Rows are points. Two turns around zero, p and q, are shown by what they do to some points. Write where each new point lands after one turn and then the other. Backwards means that the second turn is done in reverse. Each puzzle has new turns, and all numbers are rounded.
(in the rows, 128 means zero)

Turn p:
[184 119  94] -> [184 116  94]
[ 77  89 136] -> [ 79  89 144]
[158 167 157] -> [157 173 149]
[ 92 137 125] -> [ 92 135 125]
Turn q:
[100 128  87] -> [ 91 129  95]
[146 100 163] -> [155  99 156]
[ 81 164 104] -> [ 75 163 118]
[185 120 158] -> [191 121 143]
Where do these land?
p, then q: [154 148 135] -> [152 151 126]
q, then p backwards: [152  89 162] -> [158  83 146]
p, then q backwards: [117 143 152] -> [113 148 145]
q, then p: [ 84 187  62] -> [ 63 175  70]
p, then q backwards: [122  63 139] -> [117  67 152]
p, then q: [139 139 119] -> [135 139 115]

Turn p:
[168 129 191  87] -> [168 152 181  81]
[ 94  82 116 158] -> [114  67 118 145]
[119 160  97 113] -> [109 158  96 126]
[123 109 116 123] -> [133 111 113 123]
[181 102 157 131] -> [185 124 161 131]
[ 83 186  91 156] -> [ 59 156  99 162]
Turn q:
[139 132 144 138] -> [140 138 136 142]
[ 84  72 137 137] -> [ 88  76 153 148]
[149 141 134 169] -> [146 145 113 166]
[138  95 143  66] -> [145  99 171  81]
[122 143  47 155] -> [113 118  43 124]
[137 185 162 103] -> [137 192 151 108]
Where do these land?
p, then q: [ 84 146 128  89] -> [ 89 127 133  81]
q, then p: [132 129 202 153] -> [115 139 197 160]
q, then p: [145  99 100 152] -> [154 101 106 152]
q, then p backwards: [109 157  99 165] -> [113 156  79 134]
q, then p backwards: [186 166 130  89] -> [183 130 137  71]
q, then p: [112  70 108 121] -> [145  69 123 112]

Turn p:
[132 102 127 106 136 138] -> [130 101 121 107 134 137]
[134 103 121 106  85 136] -> [117 103 111 121  90 152]
[140 112 149 148 128 131] -> [143 111 150 144 126 131]
[131 225 129 144 131 134] -> [135 225 144 132 132 130]
[147 181 123 137 135 130] -> [150 181 132 126 128 126]
[120 118 118 139 145 145] -> [131 121 119 138 154 136]
[118 133 149 117 143 120] -> [118 129 149 113 138 118]
[146  88 119 134 146  98] -> [149  89 118 131 129  94]
[ 83  91 117 120 102 119] -> [ 77  93 110 141 120 129]
Turn q:
[153 106 160 129 121 151] -> [154  97 151 112 124 145]
[156 128 122 129  94 118] -> [150 123 121 118  96 108]
[104 135 115  81 118 116] -> [102 155 115  90 134 115]
[132 137 107 137 168 136] -> [135 137 105 154 154 145]
[114  96 152 122 109 115] -> [107  99 148 107 123 114]
[138 117 101 154 175  86] -> [129 112  93 173 164 100]
[139 115 112 139  97 151] -> [133 115 116 124  89 144]
[117 177 132  99 157 123] -> [132 182 134 124 163 126]
[ 99 141 151 162 113 154] -> [110 132 168 151 105 153]
Where do these land?
p, then q: [138 129  93 140 152  99] -> [137 131  95 148 135  92]
p, then q backwards: [ 93 147 125 136 108 145] -> [ 88 142 114 137 138 142]
q, then p: [132  98 115 157 147 144] -> [138 100 112 156 145 145]
q, then p backwards: [136 132 124  75 129 132] -> [138 149 116  89 153 136]
q, then p backwards: [150 142 126 123 100 148] -> [164 140 131 117 109 130]
p, then q: [133 141 196 104 138 141] -> [139 129 183  85 152 139]
q, then p: [113 107 116 161 122  85] -> [105 106 122 167 124  93]

Turn p:
[ 93 189 106 100 128 139 150 150] -> [107 154  93 103 114 168 172 153]
[ 91 123 153 204 143 106 137 171] -> [123 133 151 154 186  87 193 130]
[147 122  95  98 114 168 111 144] -> [146 118 120 114  83 129 111 170]
[130 107 137  90 146  76 117 111] -> [126 133 104  95 152 114  89  91]
[165 111 152 118  98 114 141 130] -> [152 108 146 115 107 121 125  88]
[136  97  68 157 166 157 131  91] -> [159 128 113 187 151 145  84 171]
[138 124 135 114 102 108 108  95] -> [112 125 120 132 106 118 100  94]
[129 122 152 125 107 174 137 119] -> [116  91 157 132 107 149 131 137]
[125 157 154 146 149 109 121 142] -> [113 162 150 119 148 121 148 118]
Turn q:
[142 183 114  94 109 160 166 156] -> [ 93 145 117  88 101 119 145 190]
[138 138 147 162 126 166  98 131] -> [116 140 159 128 124 180 116 124]
[143  98 160 123 166  81 125 114] -> [169 134 150 132 170  93 121  99]
[130 116 129 131 104 142  91  91] -> [123 112 126 113 113 153 107  85]
[ 88 138 149 175 129 138 110  99] -> [107 157 117 158 143 168 115  92]
[ 99 127 110 125 131 121 119 167] -> [125 119 124 167 114 118 115 155]
[157  88 118 133 139  31 167 130] -> [204 128 123 147 138  63 178 105]
[125 139 113 151 140 145  92  97] -> [138 129 111 124 133 175 101 113]
[112 135 127 103 139 150 122 135] -> [106 118 125 123 135 125 105 148]
[135 138 112 116 124 188 179 149] -> [ 84 111 126 104 133 142 166 180]
[138 107 129  95 101  87 140 139] -> [140 114 132 125 104  73 141 116]
Where do these land?
q, then p backwards: [135 128 145 102 153 156  78 141] -> [150 102 149 107 160 158 107 103]
q, then p: [104  99 118 100 130 118 125 119] -> [136 124 109 144 150 101 105 121]
p, then q backwards: [136 142 139 161  76  91 161 112] -> [114  90 134 170  86  95 135 106]
q, then p: [ 69 120 134 131 107 113 142 158] -> [116 135 112 174 152 104 166 117]
q, then p: [110 116 117 134 155 130  67 124] -> [119 133 162 151 117  93  92 154]
q, then p backwards: [134 161 154 119 127 149 159  81] -> [101 162 148  95 154  92 124 141]
p, then q: [157 113 111 175 175 147 187 145] -> [153 146 187  98 165 161 158 163]
q, then p: [128 157 133 118 111  81 124 121] -> [126 163 108 135  97 127 129  99]
p, then q: [124 124  69 133 142 140  79 162] -> [164 148 135 156  76 108 128 171]
p, then q backwards: [198 119 136 130  87 150 143 133] -> [173 104 119 143  95 101  81 151]
q, then p: [113 130 152 106 146 133 143 112] -> [112 148 111 114 158 129 118 133]
